Each row of a before or after table is a point. One or more steps were done to the points. Then noise was added and the rows were shuffled. The steps act on how far a point lies along the listed directions, d1 being the first. Name the steps. A step turns or swaps two directions, mirrors them in a line or flattens them onto one, adds a multiple of one to another, or multiplies one. Angles are multiples of 10 degrees, from the lower direction toward the higher: turns from -170 to 170, lines from 10 to 170 but not 90. Use the fewest steps. Two steps may share a direction if one is a turn and the other turns, adds or multiplies; they go together, in the order done. Otherwise the lowest direction goes first.
In the rows, zero is written as 128.

Directions:
(1): [100  84]
(2): [172 100]
Before:
[[126 184]
 [182 137]
 [ 82 126]
 [128 135]
 [117 148]
 [155  73]
 [137 101]
 [100 151]
 [203 159]
 [162  62]]
After:
[[ 71  78]
 [163 135]
 [ 81  92]
 [ 75 189]
 [164 108]
 [133 134]
 [108 111]
 [ 82 161]
 [156 173]
 [144 141]]
Steps: mirror d1 and d2 in the line at 20 degrees

Directions:
(1): [155  75 160  99]
(2): [134 101  63 110]
(3): [196 151 121 142]
(4): [129 164 130  65]
Before, 12 rows:
[[145 116  71 155]
 [171  76 114 107]
 [128 118  90 152]
 [151  86 143 107]
 [160 112 160 133]
 [100 145  89 144]
 [136 137  69 110]
 [120 124 107 133]
 [131 193 168 142]
 [135 169 102 134]
 [ 79  76  99  78]
 [103  58  87 239]]
After:
[[109 175 140 143]
 [104 197 201 152]
 [143  88 128 126]
 [125 131 116 138]
 [139  92  70  76]
 [153  65  96  94]
 [142  84 102 248]
 [111 168 129 153]
 [126 126 106 156]
 [129 115  93 159]
 [157  46  67  92]
 [120 138  88 114]]
Steps: add 1 times d1 to d2; flatten d3 and d4 onto the line at 100 degrees

Directions:
(1): [ 93 164 137 102 117  88 196 109 173]
(2): [ 92 124 132 168  53  88 115 120  87]
(3): [ 68 129 145 118 168 161 147  95  66]
(4): [139 149 182 114 142  98 141 204  91]
Before, 10 rows:
[[146 130 135 101 142 106 144 158 177]
 [148  97 115 114 120 131  88 132 134]
 [159 112 111 137 120 157  90 100 162]
 [ 98 115 121 127 122 157 135  85  98]
 [125 131  66 150 107 133 122  78 205]
 [111 118 103 116 142 184 116  92 169]
 [121 118 128 126 171 173 104  97  87]
 [118 117 102 159 111 125  85 126  80]
 [127 102 134 149 100 133  88 134  77]
 [ 58 161 153 104  94  65 206  86 151]]
After (10 x 9):
[[ 45 118 142 113 170 192 152  63  35]
 [122 101 135 144 116 147  90 130  67]
 [182 133  67 154  82 102 107 127 251]
 [180 119 110 148  75 117  87 128 191]
 [ 83 127 120 117 134 167 130  91 142]
 [113 116 106 154 130 139  84 124  68]
 [167 100 110 122  87 103  83 146 159]
 [183 130 119 112 100  74 132 174 224]
 [ 76 149 155  80 182 133 193  85 132]
 [ 35 127 154 123 188 187 137  58  10]]
Steps: flatten d1 and d2 onto the line at 150 degrees; multiply d3 by 3; multiply d4 by 0.7

Directions:
(1): [160 115 166 139  55 128  85  80 142 189 121 129]
(2): [105 113  48 181 134 123 140 109 179 165 123 166]
(3): [ 99 177 109 161  60 178 138 122  82  91 124 151]
(4): [125 102 138  76  93 119 224 126 124 150 124 166]
(5): [168  82 105 156 136 171 137 178  68 174 111 107]
Before:
[[111 146 167  88  96  83 134  89 143  86 150 160]
 [104 160 152  98 155 157 133 168  82  59 170 104]
 [159  68 132 130  50 107 161  56 185 226  93 160]
 [158  85 125 103 137  99 177 113 160 181 137 159]
 [136 107 130 153  29 100 124  79 175 190 120 155]
 [141  98 114 149 126  90 128 118 181 187 163 174]
 [ 27 239 117 121 183  84 126  80 229  11 191 132]
 [136  99 102 151 154 150 151 164 113 143 115 109]
 [102 102  77 141 117 129 214 122 160 143 102 149]
 [144 124 179 105 118 120 116 111 140 127 136 133]]
After:
[[120 132 120 129 121 126 141 139  92  89 141 146]
 [159 147 178 156  87 130  59 127 112 139 163 130]
 [129 140 142 127 153 142 122 147 110  89 136 125]
 [122 138 128 167  38 158 129  87 132 144  99 128]
 [ 87 110  61 131 178 128 183 148 158 132 165 155]
 [158 171 219 118  43 172  77 106  58  81 106  86]
 [122 121 118 153 118 132 121 118 150 143 119 123]
 [142 173 136 171  90 164  72 108  96 106 139 126]
 [125  97  86 159 144 113 157 102 202 203 153 130]
 [155 142 216  97  49 131 110 136  78 104 129  94]]
Steps: turn d1 and d2 by -90 degrees; swap d3 and d4; multiply d5 by 0

Directions:
(1): [143 115 111 133 158  79 147 205 169  85 183 121 175  83  92 146 162  90
 148 159]
(2): [173 174 160 158 163 161 109 105  83  77 185 156 136 159 155 156 164 151
 193 112]
(3): [203 132 135  78 169 126 106 146  68 164 134 130 114 168  78 155 121  84
  68 146]
Before:
[[162 105 109 125 134  90 125 177 159  72 191 106 150  80 124 149 152 112
  161 131]
 [152  95 115  57 144  94 117 152  77 214  91  99 110 130  65 116  96  71
   57 161]
 [107  67  94 111 111  66 152 197 181  98 142 109 150  59  94  96 147 101
  102 167]
 [155 110 158  70 117 143  94 110  75 186  71 115  81 202  89  95  80 110
   57 128]
 [141 164 127 177 143 154 115 120 125  77 156 147 134 120 180 128 161 155
  205 123]
 [126 100  96  92 155  91 149 197 160 136 142 104 160  70  81 131 128  87
  107 140]
 [107 102 102  66 132  61 142 162 168 166  90 101 118 100  75 119  96  70
   75 144]
 [ 95 129 112 160 115  93 179 173 180  38 174 132 177  74 161 100 157 152
  231 128]
 [130 137 120 161 167 100 123 163 151  61 222 122 194 103 109 139 155 151
  183 123]
 [161 128 140 125 126 138 128 101  78 156 126 138 121 173 135 142 134 137
  126  91]]
After (10 x 20):
[[ 59 105 106 110  93 145 142 105 156 171  69 108 116  94 149  93  92 150
  109  98]
 [ 38 110 107 124  93  83 156 122 212 126  84 106 123  76 141  93 103 129
  145 115]
 [150 132 135 152 134 122 140 127 111 110 163 136 151 143 145 144 162 140
  176  97]
 [ 89 122 151 183 117 111 137 161 187  36 172 122 167 107 144  95 160 149
  227 124]
 [ 34 111 119 172  89 109 155 120 177 105 124 109 149  60 174  80 138 168
  218 122]
 [ 76  68 107 100  64 111 137 116 149 162  61 110  94 102 128  64  98 138
   61 136]
 [204 157 127 105 169 153  90 125  60 151 122 140 102 169 125 140 127 109
  106 142]
 [138 133 132  95 129 151  89  66  68 191 104 118 104 184 110 114  75 160
   62  99]
 [173 115 116  38 122 122 129 124  54 197  72 121  86 177  93 105  70 104
   45 137]
 [138 102 122  89  84 144 100  82 108 167  86 102  74 142 151 116  89 145
   87  94]]
Steps: turn d2 and d3 by 150 degrees; turn d1 and d2 by -150 degrees

Directions:
(1): [162 140 176 116  50  97  93 175 114 213 130 132 115 199 111 156 149 122
 113 176 149  93 172 163 123 169 102 108 122 160 171 164]
(2): [162  71 115  86 136 145  81  86 148 112 125  68 104 140  75 133  84  53
  71  76 118  70  90 178 138 148 157 149 102 123 157 136]
(3): [148 132 121 168 109 138  75 153 187 112 132 153 105 157 103  81 101 211
  91  93 174 139 174 185 101 100 185 141 134 152  67  92]
Before, 11 rows:
[[141 135 126 151 104 128 100 154 147 143 127 149 125 154 126 128 124 163
  120 132 147 138 172 143 121 115 136 123 133 143 117 129]
 [159 137 140 133  97 124 107 148 136 149 141 141 114 168 110 114 125 160
  118 126 149 125 160 163 117 125 143 129 133 145 129 118]
 [137 102 146 102 111 116 129 127 103 149 127 116 107 130 128 147 136  97
  124 134 113 118 115 150 126 143 124 122 115 126 155 145]
 [163 134 179 129  35 103  85 186 132 197 135 143 108 208 106 132 141 162
  103 162 151  99 178 187 116 161 121 113 122 156 142 145]
 [151 122 127 140 112 125  90 133 154 120 130 145 112 164 100 114 121 148
  113 120 150 125 165 165 117 134 146 134 129 140 109 130]
 [142 130 131 136 105 126 108 159 144 140 118 139 107 157 117 113 135 177
  108 124 163 128 154 163 114 131 146 119 138 159 110 121]
 [149 147 139 132  95 120 108 163 148 156 132 149 115 163 115 124 133 167
  119 125 150 131 177 162 121 121 127 136 134 143 115 130]
 [156  78 127  95 108 144  72 117 161 126 111  86  81 163  67 119  85  92
   65  74 138  77 114 202 131 140 176 146 118 145 143 124]
 [130 138 128 125 104 128 125 127 128 148 136 146 116 135 120 129 130 138
  124 118 145 121 149 142 122 128 139 139 125 144 114 130]
 [129 147 123 143 127 127 124 151 137 128 132 139 126 141 131 107 124 152
  142 137 138 135 146 144 110 125 136 126 123 118 106 108]
 [121 128 131  93 141 109 162 122  79 151 122 108 137 110 136 159 143  78
  160 163 102 115  91 109 147 137  90 111 117 109 173 146]]
After, 11 rows:
[[122 168 129 166 112 108 129 175 135 145 134 173 123 133 133 103 136 221
  152 152 161 160 172 143 110  92 131 113 135 145  86  99]
 [ 87 157 150 115 115 107 197 149  69 163 110 141 141 117 167 162 171 108
  179 180 106 146 113  74 143 143  74 102 144 127 169 153]
 [134 121 134 113 116 124 125 138 120 146 121 123 117 141 118 137 142 129
  113 129 145 113 128 147 122 147 130 113 129 151 143 135]
 [153 137 139 126  97 126 129 144 120 157 136 138 122 157 123 122 136 141
  133 142 135 127 152 145 128 133 123 125 132 134 143 125]
 [137 122 134 117 126 120 128 120 115 127 126 132 127 148 118 146 140 103
  138 142 123 121 137 132 133 152 114 128 124 126 142 150]
 [134 138 127 128 100 126 130 120 119 149 138 146 123 134 123 139 133 128
  131 121 140 123 142 137 128 132 135 136 123 142 119 131]
 [136 124 112 114 134 131 121 126 130 126 128 106 123 141 117 124 106 100
  125 122 124 101 118 151 121 139 133 132 107 104 135 122]
 [147 143 140 122 102 117 112 156 135 161 129 139 116 156 116 133 137 142
  123 123 139 126 165 154 127 126 118 138 128 131 132 140]
 [141 117 124 123 111 131 101 138 132 143 126 124 123 153 115 146 120 125
  113 126 137 120 149 140 133 128 121 125 123 133 143 140]
 [147 180 186 176  21  94 100 232 139 201 139 197 117 207 136 110 168 249
  130 191 177 143 222 165  95 134 117  99 144 172  99 125]
 [124 148 150 154  95 107 143 167 112 149 131 170 114 130 158 127 160 190
  156 153 137 168 166 139  98 117 125 112 134 144 108 122]]
Steps: add -1.5 times d1 to d3; turn d2 and d3 by -130 degrees

Directions:
(1): [ 99 124 123 136  44 160 110 193 149  92  88 101 198 147 178 148  88 169
 115 117 131  94 119  98 123  94 152  61  86  92 134 117 119 159 127 160
 132  88 106 122 100 184 161 122 176 127  98 177 129 161  86  70  36 165
 200 120 165 146 154 203 134 145 141 143]
(2): [ 84 142 139 136 159 160 238 100 181 123  66  86 154 189 123 176 181 175
  87 162 178 144 170 126 129  73 132 216 206  97 105 110  96 152 103  77
  66 104 148 131 141 130 156 106 144 130 137 121  97 107 102 116 140 139
  93 138 128 179 121 165  96 158  98 142]
(3): [119 176  93 166  81 129 116 142 166 170 146 130  58 135 100 137 154 121
 144 122 126 119 142  94 168  92 121 207 121 117 152 128  78 132 175 177
 132  61 167 102 201 128 161  73  66 148 119 212 173 185 149  73 140 100
 149  54  86 100 152  93 137 145 165 117]
Before, 10 rows:
[[117 117 135  95 218 124 203  67 145 130  71  96 134 178 121 162 169 155
   85 154 166 155 147 138 107 131 125 190 204 106  96  99 128 124  90  84
   86 164 141 140 127 128 136 138 159 104 144  69  69  70 124 159 155 138
   54 158 131 156  82 155 106 147  97 120]
 [184  96 150  82 159 105  62 130  52  97 175 176 141  82 138  76  62  95
  147 106  92 125  91 167 101 196 135   7  57 177 144 162 183 111 128 132
  170 198  59 130  51 129  88 176 176 117 130  63 125 108 147 191 124 125
  122 179 174 115 109 130 166 111 111 111]
 [139 163 114 128 168  90 127  89 118 174 172 156  65 117  75  89 157 108
  134 134 116 160 136 153 161 142 107 179 147 147 153 139 124  83 125 120
  135 138 159 116 172 104 109  98 112 130 157 134 162 127 160 146 192  86
   88 120  86  93 146  58 130 116 126 113]
 [202  84 142 119 195  58  37  99  48 133 197 188  79  57 101  49 108  77
  174 134  89 134  89 175 131 220 119  56  88 193 141 155 177  69 123 135
  221 208 115 146 118  87  64 194 100 114 160  48 131  88 187 212 181 101
   90 165 113  71 107  42 159  75 118 130]
 [110 139 117 139 113 137 143 137 140 129 128 129 106 144 126 140 127 118
  139 130 142 111 139 125 152 103 120 160  99 117 120 126  95 141 139 167
  119 101 138 109 148 104 143 121 137 133 117 158 134 157 120 113 123 115
  135 112 100 121 141 122 135 134 155 123]
 [183 108 152  95 157  89  86 126  86 114 164 146 123  90 117  93  95 103
  135 109 117 128 102 137 101 169 136  74 112 155 128 141 155 110 120 113
  154 195 118 138  90 127  63 171 136 119 125  79 106  85 117 177 152 133
  111 162 137  92 122  99 137 100 113 118]
 [188  94 150  76 153  71  21 114  29 124 196 184 115  37 142  75  92  48
  163  99  78 120  59 173  94 226 114  14  87 182 137 126 219  84 115 127
  177 236  88 160  65  97  58 193 132 127 147  66 142  84 169 234 158 131
  113 160 136  86 105  81 163  60 112 125]
 [156  73 161  90 149 115  78 128  68 100 132 149 170 108 154 109 100 116
  140 125  96 124  98 167  92 179 138  20 102 127 116 126 162 109 103  73
  141 184  97 174  70 112  82 187 157 109 141  79 105  87 127 189 103 166
  121 182 155 149  86 141 132 106 118 133]
 [154 111 115 121 139 117 100 117  95 134 157 127 116 105 105  99 108 123
  138 124 117 126 115 115 127 139 112 106 112 155 133 127 152 114 144 114
  166 174 110 135 126 123  87 146 134 126 127 114 129 143 137 148 137 132
  123 131 104  99 133 113 128 111 125 128]
 [121 105 153 134 197 117 189  71 135 124  98 125 143 151 134 161 153 132
  118 159 165 170 148 156 115 147 116 186 193 117  86 124 139 137 102  50
   85 155 138 137 113 110 123 145 155 101 148  61  91  63 121 168 166 130
   50 169 144 165  80 145 119 131  68 141]]
After, 10 rows:
[[ 91 157 129 128 149 135 203 107 162 135  91 107 151 174 112 137 164 173
   88 152 159 156 159 142 148  87 127 181 184 105 132 117 110 120  88  86
   89 114 148 122 138 143 142  92 175 123 145 135 124 114 106 115 139 127
  103 145 124 152 152 146 106 145  99 137]
 [123 121 128 125 135 129 134 129 116 121 138 137 117 131 130 128 115 110
  144 127 135 116 130 141 139 126 119 128  96 128 115 129 116 133 127 155
  127 133 121 119 128 100 124 141 149 124 124 127 123 134 123 140 127 117
  123 136 107 121 131 116 138 124 146 122]
 [ 67 127 142 165  98 171 210 157 203  85  21  65 210 208 160 176 159 231
   79 177 189 107 161 108 144  43 161 154 168  70 120 101  77 167  94 110
  108  70 135 127 131 180 186 114 180 127 127 152  95 126  78  69  61 167
  150 135 154 185 145 216 109 166  97 175]
 [109 144 131 124  86 168 151 170 155  91  90 111 174 166 157 151 104 173
  104 127 143 105 135 112 128  83 155 100  98 105 144 133 104 169 135 145
  113  87  92 106  95 179 169 106 188 136 107 163 127 156  96  86  67 146
  166 124 172 165 142 204 145 169 122 131]
 [149 132 116 102 218  95 150  59 125 165 127 129  62 140  90 135 168 112
  117 140 138 156 136 137 124 157 108 207 178 132 113 112 131 100 120 117
  117 166 158 129 160 102 118 130 105 110 150  87 102  93 164 168 194 106
   51 127  99 111  87  89 124 132 123 101]
 [116 122 115 134 109 151 151 133 139 119 107  90 156 150 123 135 122 166
  110 135 146 118 136  96 131  91 125 135 136 122 126 115 125 142 134 108
  134 133 114 131 130 149 119 123 159 129 116 145 118 152 104 110 104 151
  141 125 118 134 144 161 115 135 117 142]
 [122 141 141 127 101 138 158 154 163 106  94  93 159 158 134 149 127 169
  102 128 159 112 135  97 117  84 154 141 144 100 126 119  99 152 122 119
  107 115 139 124 116 166 126 120 152 131 107 146 105 119  76  99 107 154
  144 129 141 133 146 167 118 143 115 134]
 [ 62 149 135 130  50 176 178 170 179  91  42  71 211 176 185 195 148 187
   84 139 169  92 128  99 120  54 152 128 159  68 125  81 113 173 104 121
   78  86 119 136 101 183 180 103 186 144 108 186 122 137  75  86  52 186
  175 108 158 182 147 230 123 150 111 161]
 [134 125 135 149 182 103 157  71 135 153 133 141  85 134 109 148 158 109
  141 149 152 167 146 147 134 150 108 214 177 126 102 132 126 127 131  82
  100 139 155 126 152  96 124 125 110 112 149  94 121  90 147 156 192 105
   53 132 117 134  86 101 130 128  91 128]
 [117 118 135 129  90 142 112 149 132 117 102 121 151 150 149 146 129 149
  130 132 121 109 125 124 124 114 143  98 116  92 126 114 101 134 130 102
  118 105 130 152 124 135 133 128 134 127 124 164 128 137 117 117  84 162
  149 124 135 157 114 158 127 139 140 136]]
Steps: mirror d1 and d2 in the line at 140 degrees; multiply d3 by 0
